Each row of a before or after table is a point. One or more steps were done to the points. Then noise was added and the rows were shuffled. The steps act on columns, c1 being the first. Name the steps. A step turns or swaps two columns, mirrors them in a line or flattens them onto one, adds a multiple of one to another, or multiplies or shifts one. Angles are multiples of 10 degrees, from the lower column toward the higher: turns from -170 to 170, lines from 10 to 170 but not 90. Use the fewest steps. Two steps may share a column if one is a turn and the other turns, adds or multiplies; they go together, in the order done. Otherwise the lowest column goes first.
In the rows, 128 means zero.

Before (12 x 2):
[[ 98  79]
 [161 110]
 [157 150]
 [ 52  83]
 [102  99]
 [150 130]
 [147 207]
 [ 76 150]
 [147 152]
 [142 205]
 [140 149]
 [163  66]]
After (12 x 2):
[[122 132]
 [ 79 157]
 [127 130]
 [106 143]
 [161 111]
 [144 116]
 [108 141]
 [181  95]
 [129 127]
 [131 126]
 [ 93 150]
 [138 120]]
Steps: flatten c1 and c2 onto the line at 150 degrees

Before (11 x 6):
[[117 102 162 125  90 115]
 [ 98 147  66 106 124 186]
 [132 136 106 138  80  98]
 [110  79 141 125 102  98]
 [133  81 123 126 108 116]
 [117 154 115 170 103  90]
 [118  96 125 142 117 111]
 [125 115 118  76 143 126]
 [142 151  80 102 140 180]
 [128 126 117  99 152 152]
 [113 138 104 126 115 104]]
After, 11 rows:
[[115 106 125 143  96 152]
 [131 151 111 175 167 130]
 [ 98 104 125 129   8 141]
 [100  84 143 104  65 154]
 [164  96 124 177 160  89]
 [112 162  92 114  64 158]
 [117 134  97 110 101 144]
 [123 166 122 109  34 143]
 [115 144  83 118  79 129]
 [190  84 113 179 117 126]
 [150 137 120 159 189 117]]
Steps: turn c1 and c6 by -120 degrees; turn c2 and c3 by 60 degrees; turn c2 and c4 by 150 degrees; multiply c5 by 2.5

Before (14 x 12):
[[ 74  20  89 147 186 102 136 131 113  94  71 135]
 [ 36 120  80 152 125 101 122 106 117 112 108 119]
 [158 159 104 151 105 129 129 117  98 219 135 101]
 [141 149  94 163 113 125 202 117 185 123 128 116]
 [148 143 189 124 113 153 141 126 118 115 101 124]
 [154 152 150 162 102 108 141 110  97  98 144 103]
 [150  91 111 177 114 158 125 135 121 102  99 136]
 [133 130  79 153 107 136 178 141  89 107 110 119]
 [154 162  82 170 113 122 146 129 105 124  79 106]
 [135 134  76 125 165 131 129 136 118 103 137 135]
 [165 125  91 102 159 105 119  97 114  97 128 129]
 [108 135 102 128 111  80 115 151 107 206 102 180]
 [162 161  77 149 176 121 164  88 108 122 131 159]
 [114 145  97 155 185  91 139 124 126 107 141 107]]
After:
[[133 119 134 102 158 135 178 142  90 173 115  83]
 [116 147  73  97 108  93 140 126 125 166 135 101]
 [154 156 170  94 109 108 143 107  94 138 132  95]
 [134 136  84 127 131 135 130 134 118 177 134 136]
 [164 164  66 106 137 123 163  88 107 166 123 134]
 [152  82 143  78 133 159 125 130 121 160 112 136]
 [150 134 167 127  89 154 136 126 119 100  99 118]
 [139 149 131  94 157 123 205 115 183 155 120  69]
 [ 77   8  73 108 104 102 135 127 115 175 114 130]
 [ 40 118 118 105 155 100 125 104 116 172 113 124]
 [157 162 110 106 205 129 127 115 100  75 120 100]
 [108 128 106 128 202  83 117 150 108  84 100 189]
 [153 145 124  84 161 123 148 128 106 162  75  96]
 [167 126  99 152 119 101 116  96 114 174 125 136]]
Steps: turn c2 and c11 by -20 degrees; turn c3 and c10 by -140 degrees; turn c3 and c5 by 120 degrees; multiply c4 by -1; add -0.7 times c7 to c12
